Each row of a before or after table is a point. The points were changed in one or more steps. Then noise was added and the rows were shuffled. The steps act on how far a point lies along the listed directions, d1 being the first. What was done? A step turns or swaps two directions, mirrors them in a line or flattens them onto one, adds a multiple of one to another, or multiplies one. Angles are multiples of 10 degrees, from the lower direction toward the higher: turns from -170 to 170, lines from 10 to 170 but not 90. Use the fewest steps. Two steps may share a direction if one is a turn and the other turns, adds or multiplies; they go together, in the order done. Otherwise the lowest direction goes first.

Directions:
(1): [-51  17]
(2): [-17 -51]
Before (14 x 2):
[[ -7 -27]
 [-67  12]
 [ 13  23]
 [-26 -11]
 [-22  37]
 [  0  64]
 [ 14  27]
 [ 14 -41]
 [-37 -15]
 [-25 -61]
 [-35  50]
 [-42  -1]
 [-78  25]
 [-28 -60]]
After:
[[-21 -22]
 [ -9  33]
 [ -2 -36]
 [-49 -11]
 [-34  -6]
 [-70  13]
 [-56 -53]
 [-48   3]
 [-79  26]
 [-19  44]
 [ 27  19]
 [ 30  22]
 [-59 -51]
 [ 29  57]]
Steps: add 0.5 times d2 to d1

Directions:
(1): [-74  -2  -3 -26  33  35]
(2): [ 20  -6 -71  28  47  13]
(3): [ 46 -19  41 -33  53  24]
(4): [ 17  41   3  16 -27  75]
(5): [ 13 -41 -38 -57 -40  19]
(6): [ 10  69 -20 -50  11 -25]
Before, 10 rows:
[[-20  -5  10  27  44  52]
 [ 22 -60  -2  23  -8  -8]
 [ 33 -23  12 -24  15  -9]
 [ -7 -26  15 -42   0  15]
 [ 17   9 -23  31 -15  21]
 [ 69  10 -46 -36  52  -6]
 [  7 -23 -36  28 -28   3]
 [-22  48  -5   8  38  11]
 [ 22  35   1  -3  12 -14]
 [ 95  70  -7  52  18  19]]
After (10 x 6):
[[ 24 -15  22 -29  -3  19]
 [-10  18 -18  49   5  26]
 [ 38 -12  -3 -11 -15 -15]
 [ 43  91 -25  87   5 -29]
 [-19 -13 -30  34 -28  35]
 [ 13  38  -8  -5   6 -33]
 [ -7  36   4  -5  58 -10]
 [  5 -64  -6  33 -37  18]
 [ 82  57 -61 -10   3  12]
 [ 12 -18  24  32  54  28]]
Steps: turn d1 and d3 by 50 degrees; turn d4 and d5 by -50 degrees; add 0.5 times d2 to d4; multiply d6 by 1.3

Directions:
(1): [-46  25 -12  -2  90 -17  32  28 -15 -25 -41]
(2): [ 12 -45  -1 -30  68 -20 -34 -47 -22  13  59]
(3): [-34 -17   0   0 -27 -57  17 -52  36 -77   4]
(4): [  0 -10  16  67 -17 -38  37  -9 -85  12  14]
Before (14 x 11):
[[  7  14  12  27  -6  -4  19  13 -49   1  -9]
 [ 20   5  -6 -10 -51  46 -24  28  39   6 -16]
 [ -1  16 -12 -11  54  16  -1  49 -48  34 -17]
 [ -1  19  -3  -1 -73  40   7  18  35   2 -25]
 [ -8  17   4  -1 -11  14  25  29  32  -7 -18]
 [-20   1   7 -13 -59 -14  11 -20  26 -39   6]
 [  6   0 -12  16 -10  25   4  15  25  13 -23]
 [-31   1  16  15 -57 -45  13 -12  41 -59 -46]
 [-13  16 -33 -17  -4  37 -19  26  25 -10 -23]
 [-40   9   1  12 -61 -40  35 -30  23 -60 -23]
 [ 14  13  15  31   5  19   2  31 -14  17 -17]
 [-31   9   1  21 -44 -30  43 -19   5 -63 -39]
 [ -9  30   8 -18 -32  27   9  24  25 -11 -21]
 [ -9  13 -17   8  49  -4   7  13 -30  10  20]]
After (14 x 11):
[[-31  14 -17 -46  67   8   4   4  28 -38 -40]
 [  1 -11   7 -44  31   8 -20 -17   3   0  32]
 [ 14 -28 -12  -1  14  12 -16 -18  21  14  12]
 [ 22  -9  14  -2 -22  14 -26  -9  37  -6   7]
 [-43  23 -19 -45  84   3   8  15  17 -17 -34]
 [  9  18   2 -21 -30  19  -8   8  34 -23 -18]
 [-31   2  -2 -40  94 -14 -18  17  20 -15 -41]
 [-25  15  -5 -34  63  13   4  25 -16   5  -4]
 [ 10 -21   1  -6 -81 -21 -13 -27  14 -23  19]
 [ 29 -33  -5 -21  33  25 -44  -3 -15  30  35]
 [ -2 -30 -25 -10  15  -3 -32 -30 -17  -7  37]
 [  2 -20   3 -26  28  -4  -3 -13  25  -3  28]
 [ -8  11 -10  21 -49 -14  14  -9  14 -25  16]
 [ 10 -18 -11 -49  47  38 -35 -10   9  31  26]]
Steps: swap d1 and d3; turn d2 and d4 by 120 degrees

Directions:
(1): [ -3  30   0  12  28 -41   2 -47 -18  -4  79  48 -54  49]
(2): [-74   5  42 -53 -15 -41 -55  45  -7 -43  -8  -9 -29  10]
(3): [ 49  28   8   6 -29  -8  -5  -8  93 -52  20 -38 -43 -24]
Before (13 x 14):
[[ 27 -38   3  24  -4  45  48   6  11  28 -69 -16  70 -51]
 [ 53  -2   5  -6 -68   2 -13  48  77 -51 -27 -57 -10 -42]
 [ 45   1 -29  26   4   8  40 -54  -1  37  25  11   8   9]
 [ 41  -2   0  -2 -18  38  28  25  37   7 -62 -21  35 -27]
 [-41  40  45 -27  -6 -39 -58  23 -18 -38  -2 -16 -34   3]
 [  3  -8  34  -1 -18 -13 -12   8  29 -27 -29 -34   1  -5]
 [-23  15  24  22  35 -46  -8 -19 -36 -13  57  56 -38  70]
 [ 60  14  -7  31 -23  28  30   4  58 -11 -19 -44 -11 -41]
 [ 35 -34 -62  13  14  57  40  -3 -27  80 -44  -2  95 -24]
 [-12  -3 -17   4  29 -16   5 -40 -31  30  -2  44   8  35]
 [-19  17  23 -44 -23   5 -13  29   6   5 -23 -23  17  -2]
 [  5   7  -2 -14 -33  32 -15  44  32   1 -79 -74  29 -63]
 [  4 -19  -7 -18 -15  14   2  36 -11   8 -67 -35  43 -23]]
After, 13 rows:
[[ 70  19  -1  12 -21  19  36  -3  68 -15 -17 -24   5 -19]
 [ 68  35 -14  41   0   2  41 -31  53 -16  25 -18 -42 -16]
 [ 32  -5   1 -16 -32   3   2  29  44 -25 -45 -53   4 -29]
 [-15 -20 -20  -2  23   5   9 -20 -32  40 -39  31  37  15]
 [-61  43  57 -35  -3 -50 -66  32 -36 -42  -6  -7 -38   9]
 [-54 -16  19   7  41 -25  -6  13 -86  20   9  47   7  64]
 [  0   7  44   1 -15 -28 -11  -5  32 -33  -2 -28 -24  11]
 [ 69 -13  -1  37 -17  40  56 -16  70  -1 -42 -35  39 -53]
 [ 31  41   3  -5 -39   3 -20   6  79 -37 -22 -70 -28 -50]
 [ 57  26  10   1 -47 -41 -11   2  81 -69  48 -17 -63  -4]
 [-20  26  34 -51 -26  -6 -18  22  31  -7 -16 -33  -5  -2]
 [ 87 -24 -65  30  -8  73  53   0  44  58 -45 -41  85 -52]
 [ 53  -7 -37  31   7  19  51 -53 -22  49  20  20  30   8]]
Steps: turn d1 and d3 by -50 degrees; multiply d2 by 1.3

Directions:
(1): [ 28 -55 -51  68  23  -9  65  48  -5  37   7 -33  30 -37  15 -91  28   1
 -17  -8 -15 -33  12  -8]
(2): [ 37 -66 -52   2 -83 -33 -33 -32 -60   6 -12  -2  37 -17  -7  37  44  15
 -22   4  26  42 -30  52]
(3): [ 56   8 -24 -63  35   6  33   9  -5 -44  56  42  31  28 -47 -39 -19  60
   4 -63 -24  38 -37  23]
(4): [  8  10 -18  17  -2 -75 -52  48  20  -2 -56 -29 -72  40   5 -10  -1  -9
 -31 -68 -62  10 -41   9]
(5): [ 36  69  14  38 -45   0   0  28  58  33  15  57  15 -22 -51 -18  21 -68
   6   2  37 -17 -60  42]
Before, 13 rows:
[[ -9  -3  10   7 -21  15 -17  -4  11  16  -2  -1  -2  -9   5  18  29 -20
    5  20  12   5 -12 -10]
 [-20  19   8  15  16 -16 -22  21  24  20 -27 -15 -35  17  15   3  -4 -18
    0  15 -26 -18  14 -18]
 [ -3  19  37  24 -19  31  -2 -16   7  15   9  25  15 -30  -4  15   2 -35
   12  43  27 -31   1   0]
 [ 22  54  14  33 -38 -29 -28  19  47  16  -4  24 -19 -12 -30  -1  25 -63
  -14  -1  13 -11 -31  17]
 [ -6  -3 -14  67  61 -10  35  46  21  14  -6 -32 -25 -10  30 -70  -8   2
  -12  -2 -37 -49  18 -35]
 [-35  20  35  -1  64  25  48  24  30   5  11  -4 -20  21  -3 -38 -30  -5
   25 -18 -24 -18  30 -47]
 [-16  28   6  31   6 -15  13  26  40   7  -3  12 -19 -24 -15 -14  15 -31
   13 -15 -16 -35  -6  -3]
 [-28 -20   2  18  11  -1  -9  -3 -13  18 -27 -26  -5  -1  11   6 -13   6
   -9  11   1 -26   8 -14]
 [-32 -19  23  -3   2   8   2  -1   3   3 -12 -19 -15 -19  16   5  -1  -8
    9  20   7 -31  41 -27]
 [-19   5  15  31  27   4   3   3  24  -1 -13 -11 -12   7  23  -6   7   1
   -7  14  -6 -13  21 -15]
 [ -2  -2   6   2  26  -2  15   2   4 -17   6 -12 -18  28   0  -4  -9  18
   -7  -4 -21   0 -17  20]
 [ -8   6  40 -50  52  95  81 -55  -5 -21  90  66  75 -47 -11  -9  -7  41
   51  63  56 -14  61 -29]
 [ -7 -15  16  20   6  18  17   2 -13  10  12 -11  13 -10  11 -24  11 -19
  -11  12   8 -11  33  -7]]
After (13 x 24):
[[ -5   1  16  29   1   0   5   0   9   1  -1  -3 -12  10  -3   6   4  -5
   -8  19   0 -11 -20  31]
 [-22 -34   8 -15  -5  -3  -3  -2 -15  -7 -13 -23 -14 -11  15   5  -3  14
    3   5  -4 -15  36 -15]
 [ -6 -15  -1  15  13  -3  -6 -12   0  -7 -13 -11  -2  11  20   1  10  24
  -11  12  -2   4  21  -5]
 [-25 -30   2   6  12   3  -7  -7 -18  11 -26 -25   2  -1  11  10 -13  15
  -11  10  -5 -22  11 -14]
 [ 38  -1 -17 -47  33 -13   6   1  -8 -46  43  11   5  20 -27 -22  -8  45
   -9 -47 -31  28  -6   3]
 [-12 -10   6  15 -11   3  16   1   4  23  -8  -4  -3   1  -9  -4   9 -23
   10  -5   8   4   1 -10]
 [ -7 -16 -14 -10  16 -14 -10   3 -11  -1 -12 -14  -8  10  20  10  -3  18
   -3   8 -24   4  20 -13]
 [ -2 -14 -20  34  14 -15   4   5 -11   2  -6 -17  -9  -2  18 -17   3  16
  -15   7 -13 -15   7  -9]
 [ -3 -13 -18 -16  15 -11  20  -1  -3 -26  12   6   5  -6 -13  -8   6  25
   11 -35 -28   0   1   2]
 [ -8 -16  13   5   3  10   3   0 -19  -6   6 -14   8   8  10 -17  10  -9
  -13  -3  -1   3  30  -2]
 [ 14 -22   4 -28  28  20   8 -14 -29 -30  21  10  13   6   1  -3 -18  40
   -2  -5 -22   7   5  -8]
 [ -5 -18  -5 -25  13  13  -5  -5  -4 -10  13  -9  -1   5  10   6  17  22
    5  -4 -13  21   0 -19]
 [  8  11  22  13 -15  23  21 -16  12  11  26  50  31 -45  -7   2  27 -13
   20  43  43 -12  12   1]]
Steps: multiply d1 by 0.4; multiply d2 by 0; swap d3 and d5; multiply d4 by 0.4

Directions:
(1): [ 48   9  32 -35 -17 -13   9 -83 -34  54  26 -68  37   5 -37  29  27  -2
 -38 -73  32   6   4  17 -43 -20  31 -29  42  39 -33  13 -24  67  21 -34
 -53  87  19   7 -41  24   8  -3 -42  63 -11 -10]
(2): [  9 -28  62  18 -18 -13   8   4 -48 -44 -16  51 -21  19  -3 -16  -6 -24
 -19 -32   6 -89 -44 -41   2  49  61 -33  46 -13 -17 -91  53 -64  44   0
 -16  13  18 -27 -46  36 -10  73  51  26 -11 -21]
(3): [ 19 -18  21 -92   4  11   8  29 -24  16  29   7 -76 -15 -37  42  71  28
  41  -2  22  -7  21  32 -12  94 -65 -18 -31  -3  32  37  47 -27 -12 -40
 -24  27 -27  -6   3 -34 -82 -19  41  13  -6 -61]
(4): [  7   1   5  15  26   5 -25 -13 -50  43  11  27 -92  -8  -8 -17  53  42
 -13  41  41 -26  40 -20 -19 -36 -34  20  50 -40 -66  57  36 -42  60  -9
  24 -60  24 -28 -42  12  40 -25 -73  15 -17  68]
(5): [ -9 -88  42 -18  -1 -58 -60  -9 -11 -49   4  42  46  -4 -72  47  -3  65
  14 -25 -23 -15  32  55 -16   6 -70  19  -1 -29  -2 -28  -8  60 -51  32
  42  10  39 -40   6  28  19  52  -2 -18  -1  64]
Before:
[[-10 -19  17  13  -2   3   4 -10  -2  -7 -11  17   8   7  -4 -16  -5  -8
   -9  -9  -5  -9 -21 -10   0 -10   9   5  17   8 -10 -12  -5  -6  -1  10
    0  -3   9  -6  -1   0   6  17  -6  13   1  -3]
 [ 30   0  15 -50   3  16   2 -11 -19  22   9 -26 -30 -10 -17  15  26   6
    4  -7   8   3  -2  23 -14  32 -19  -7  -4   8  11  15  16  -1   8 -17
  -14  34   0  25  -3 -11 -36  -5   9  30  -6 -30]
 [ 13  53 -29  27  -1  29  34 -16  32  46  -2 -61  51   3  33 -25 -28 -53
  -21   4   4  61 -25   9   0 -45  42 -12 -11  20  10  26 -33  40   4 -18
  -24  34 -11  31   9 -11  16 -37 -26   9  12 -35]
 [-21 -44  23 -65   9  -2 -22  36 -14  -8  22  40 -69  -5 -37  22  55  41
   36  13  19 -20  31  32  -2  71 -86  -1 -26 -37  14  32  47 -27 -23  -9
   18 -21 -12 -24  21 -39 -37   9  24  -5  -6 -17]
 [ -3 -13  15 -32 -10  11  -5   5 -23   6  -2  26 -61 -16 -15  -8  42  34
   10   9  10 -23   7   2  -6  41 -26  -6  -7 -11   3  17  33 -34  34 -15
    4   0  -8   1 -19  -8 -33  -4   9  15 -30  -4]
 [ 13  41 -33  22   8  14   6 -37   6  48  15 -44   0  -2  15  -8  11  -1
  -19   0  17  22   4 -17 -11 -55  23   4  19  15 -22  43 -21  14   2 -17
    0  -7 -10   4 -10   0  38 -42 -47   5  16  12]
 [  3  22 -21 -17   4  10  11 -10  15  33  21 -46   5  -3   1   7   8   6
   -2  -6  -2  32  -3  10  -2 -17 -17   2  -6  13   3  38   1  15  -5 -18
  -19  13 -10  19   9  -5  -5 -18 -25   9  22 -12]
 [ 14 -10  12 -18  -7  10 -15 -46   0  52  22 -39  16   1 -19  12  20  25
  -19 -27   4  37  11  13 -20 -43  -7   6   0  15 -14  35 -15  63  -8 -18
    6   6   7   4   1  20  31 -30 -48   7   2  27]
 [ -2 -34  36  -8   2 -22 -10   0 -23  -9  11  23 -23   5 -26   6  21   5
    9  -8   8 -49  12  24   7  39  -6  -9  11 -15  -1 -29  21  -9  11  17
    7   8  13  -4 -27   9 -24  29   5   5  -1  12]
 [ -3  28 -21   9 -10   8  21  13  30  -1   7 -28  20   9  22 -14 -15 -29
    3   0 -16  31  -5 -21  15 -10  30   9 -10  27  34  11 -29  23 -22   9
    2   0 -24  26   8  -4 -16 -33  -4 -18   6 -35]]
After, 10 rows:
[[ -7  33 -28 -52  19  35  14   8   5  59  28 -32 -67 -10   7   0  62  10
   17  23  38  32  29  14  -5  17 -51   1 -29   1   2  97  13 -11   9 -35
  -11 -13 -31  17  26 -61 -23 -61 -32  16  -4 -38]
 [-20 -27   6  21  -4 -22 -23  15  11 -32   3  29  15   4 -12 -10 -13  18
    8  10 -24   2  19 -10  13 -23  -6  27   7 -14  10  -8 -18  29 -28  35
   46 -29   9 -10   0  19  14   1 -19 -36  -2  32]
 [-17 -38   8  49   2 -22 -24  12  24 -40 -18  21  85   5 -12  -6 -63 -10
    2   3 -39  23 -14  36  11 -31 -11  14 -13 -23  22 -40 -26  55 -38  33
   40   5  33 -20  17  17  39  35   1 -31  15  33]
 [-12  14 -23  33  -3  -6   6  -6  42 -18  -7 -22  69   4  13  -5 -44 -22
  -11 -18 -25  16 -23  -6  13 -29  43  -6  -8  25  20 -29 -39  29 -46  12
   11   8 -15   4  20   6  23  10  19 -25  25  -9]
 [ -4 -18  19   5  -6   7   6  -7 -13  -6  -4  22  -4   5  -7 -13   3  -7
  -10  -8   7 -10 -23  -5  -1   6   7   2  18  11 -10 -13   2 -14   1   1
   -7  -1   7  -8  -8  -2  -4  20  -1  16   3 -11]
 [-11  -2 -18   2  -1  -7  -3  -4  29   1   7 -30  43   2  -8   8 -17   9
    2  -6 -27  27  -9  14   8 -25 -19  16 -15   2   9   8 -14  33 -31  12
    7  10  -6  10  23   4  14  10 -13  -9  28   8]
 [  8   2   6   3 -21  12   2 -42  22  29   5 -42  57   9   5   0 -20 -12
  -25 -45 -20  40 -21   3   1 -38  35  -9 -12  32   4  -8 -31  64 -18  -6
    0  20   0  17  12  19  27  -8 -18   2  10   3]
 [  2  16  -7 -39 -11  25  16   5   5  17  -2  -7 -33 -15  10  -5  25  14
   14   9  -4  15   5   9   6  35 -18 -11 -34  12  27  30   5 -13   8 -14
   -7  15 -30  23   5 -30 -50 -27  15  10 -19 -31]
 [ 18  -3  -2 -44   7  10 -11  -2   6  13   5 -19  -2 -15 -23  24   5  17
   13   0  -9  23   9  44  -4  21 -39   6 -26  11  27  17  -2  26 -20  -2
    4  28  -3  28  24 -15 -35  -5  12   2  -1 -16]
 [  9   2  13 -23   1   0  16  -7 -20  26  21 -14 -43   0  -9   7  40 -11
    6 -10  24 -28  10  14   7  40   7 -19   9   6   7   5  17 -15  23 -11
  -20  22  -7  12 -31 -10 -40  -6  -8  18   0 -20]]
Steps: turn d1 and d5 by -50 degrees; turn d4 and d5 by -120 degrees; turn d2 and d3 by 40 degrees

Directions:
(1): [-49  27  11  -5 -14  17  53 -36   4  13  13  42  43  15  -3   5 -40  20
  26  34 -18   9  58  45 -64  29 -20 -58 -37   9  52   5  -6   8 -57  28
  18 -11 -88  91   0 -36  21 -61  28 -17  25 -23  62  27  48  -1 -65 -45
  33 -19 -15 -78 -13   4 -12   4 -78 -30]
(2): [ 80 -16 -13 -15 -18  41  12  21  15 -19  11  -3  13 -13  58  28  52   8
  46  12 -50   5  29 -24  -1 -37  10  15  29 -58 -48  75 -65 -67  46  16
  55  -9 -38 -51 -38 -28  25 -72   1 -32 -81 -11  -1  -5  47 -32 -61  -9
   6  -8   3 -24 -15 -66 -52 -30  52 -29]
(3): [-31 -10 -15 -59  51 -50 -62 -47 -22 -13  37 -76  27 -27   2  11  32 -42
   6 -17 -58  35 -47   8  33  32  10  55 -67  59 -41  -5  10  78 -28 -23
  20 -32  19  18 -38 -29 -61 -78  59  27  -9  19  48 -42  55 -10 -23  11
  19  -3  -6 -25  51  14 -20 -20  46  11]
Before:
[[ 23 -15  -3 -13  12  -9 -29   2  -7 -12   3 -26  -6 -14  18   0  17 -16
   -3 -14 -16   4 -27 -15  27  -8   8  31   7  -4 -32  14 -17   4  20  -6
    8  -1  20 -35 -13   0 -17 -16  10   5 -24  14 -16 -19   5  -9   5  15
   -5  11   3  24  13  -8 -10 -10  42  14]
 [ -2   6  -1  10  -7   6  18  -6   1   5 -10  20   6   4   0   4 -14   2
   10   8   5   8  10   5 -15   5  -6 -14   4  -4  20   3  -3  -7  -5  18
    6   6 -19   8   3  -5  11 -13   1 -12   0  -4   8  12   2   0 -15  -6
    7  -4  -6 -10  -8  -2  -3   3 -24   2]
 [ -4   6   6 -10  -2   6  12 -12  -8   1   6  10  10  -1   3  -6  -1   4
   14   6  -2   1  12   2 -11   7  -1  -3  -2  -6   0   9  -4   3  -9   1
    0  -1 -16  17   4 -10   0 -18   6  -8  -3   0   7   6  12  -1 -16 -11
    6  -7 -10 -13   4   4  -8   1  -8  -7]
 [-34  14   6  21 -11 -10  19  -4  -1   8 -19  23  -9  12 -27  -9 -39   7
  -18   6  35 -16  11  18 -14  16  -4 -25  -5  10  35 -29  27  14 -21   4
  -30  11   5  37  16  13   5  42 -13  13  31  -3   2  12 -23  17  24   1
   -3   0   1  10 -14  33  24  16 -40  -1]
 [-15  13   9   3   4  -6  14  -5  -3   5  -1   7   6   5  -4   4 -16   5
    3   0  15   1  12  15  -3  15  -8 -14  -9   8  19  -9   2   1  -8  -3
   -3   1 -11  18  12  -3   5   4   5   3  13 -12   1   4   3  14  -2  -9
    7   9   2 -16  -4   8  13  10 -21   2]
 [-15   5  -5 -15  14 -12 -11 -16  -4 -11   7 -14   5  -2  -4  -6  -7  -8
   -5  -7  -3  -2  -7   2  -5   9   1   4 -21  19   1   0  14  17 -27  -4
    2  -8   7  13  -5   3 -11  -7   9  16   5  -4   7  -2   0   1   5   0
    2  -2  -2   1  12  16   5   1  -8   5]
 [ -7  -8  11  -8  13 -18 -18  -1  -4   7  -1 -18   1  -7  -6   2   6  -9
  -12 -14 -12   4 -16   1  12   6   4  14  -5  13 -11  -3   3  20 -11  -4
   -5  -6  15  -2   3  -4 -10   0  -2   4   3   3  -3  -5  -6  -5   9   4
    4   4   1  -5  10   5   4  -4   6   7]
 [-18   7   9  -6   1 -17 -13 -16  -4   7   8  -7   8   3 -17  -7  -8 -11
  -12  -4   1   4  -7  11   0   9  -3   0 -14  18  15 -14   3  28 -21   0
   -6  -8  -2  19   8   0  -8   0   2   8  16  -4  15   3   5  12  10   2
    7   6  -2   1   8  17  13  15 -13   1]]
After:
[[-28  12   4   3   2  -9   7  -9  -4  -2  -6  13  -1   9 -18 -14 -30   7
  -14  -3  19 -13   5  10 -20  10  -7 -22 -11  13  27 -11  24  10 -34  -1
  -12   2   0  28  16  15   3  24  -6  13  24  -9  -1  12 -22  11  19  -4
   -2  -1  -5   5   1  26  19  11 -38   4]
 [-72  14   7  20  20 -54 -24 -14 -17  11 -24 -11 -27  10 -59 -29 -50 -14
  -58 -18  63 -17 -39  18  20  35  -2   1 -26  56  37 -81  73  71 -37 -19
  -66  15  68  40  31  38 -35  97  -9  47  72  16 -11  -7 -59  34  85  27
  -16  11   3  51  10  78  60  32 -32  32]
 [-14   9  10  11  10 -16  -1   1  -7   5  -7   2 -10   5 -13  -2 -15   0
  -15 -11  32  -3  -6   6  14  11  -6  -5   0  14  18 -26  18   5   3 -12
  -19   8  19  -1  21  16  -3  40  -8  12  23  -5 -22   1 -24  20  30   5
   -5  19   8  13  -3  16  26  17 -11  15]
 [-26   1  18   0   4 -13   6  -7  -2  17  -4   4   5   4 -13  -2 -15   0
  -12  -4  -3   0   1  15  -8  15  -5 -10  -8  13  15  -9   9  17 -29   6
  -11  -1  -9  26  15  -5   3   8  -3  -2  22  -5   6  11  -9   1   3 -10
    7   0  -4 -20   2  13  11   6 -31   2]
 [ 18  -3  -5  12  -1   2  -2   8   2  -2 -15   3 -12  -1   1   3   2  -5
    2  -4   9   4 -12 -13  11  -7   1   6  21 -10   0   4  -1 -12  16   6
    2  11  11 -27   3   6   1  10 -12  -7 -12   6 -15   0 -14  -1   8  10
   -4   5   0  18  -6  -6   0  -2   8  12]
 [-33  15  15  13  -5 -21  -6 -11  -4  13  -4  10  -5  12 -34 -19 -31  -2
  -28  -3  33  -5  -7  17  -5  12  -7 -18  -5  23  39 -35  18  30 -28  -1
  -29  -1   6  29  29  16  -1  42 -10  11  43  -3   4  14 -23  25  38   2
    0   8  -3  17  -1  35  35  29 -37   9]
 [ 15   2   0 -16  -2  15   9 -14   1  -7  13   2  27  -6  31  11   2  -2
   27  11 -38  10  22   8 -17   1  -4  -4  -6 -15  -9  39 -37  -8  -5  15
   31  -9 -47  10 -21 -32   5 -72  26 -16 -29  -4  21   1  47 -17 -51 -18
   18  -4  -5 -33   1 -23 -30 -16   2 -14]
 [ 20   0   5   3  -6  17  13   8  -4  -1  -6  13  -2  -1   8  -7   6   8
   11   2  11  -6  10 -15  -3  -7   3   2  18 -25  -9  15 -10 -17  15   0
   -5   5  -2 -11  10   2   7   5 -12 -12 -14   2 -17   8  -6  -1   0  -3
   -4  -2  -6   7  -2  -5  -9   3   6  -6]]
Steps: turn d1 and d3 by -120 degrees; multiply d2 by 2.5
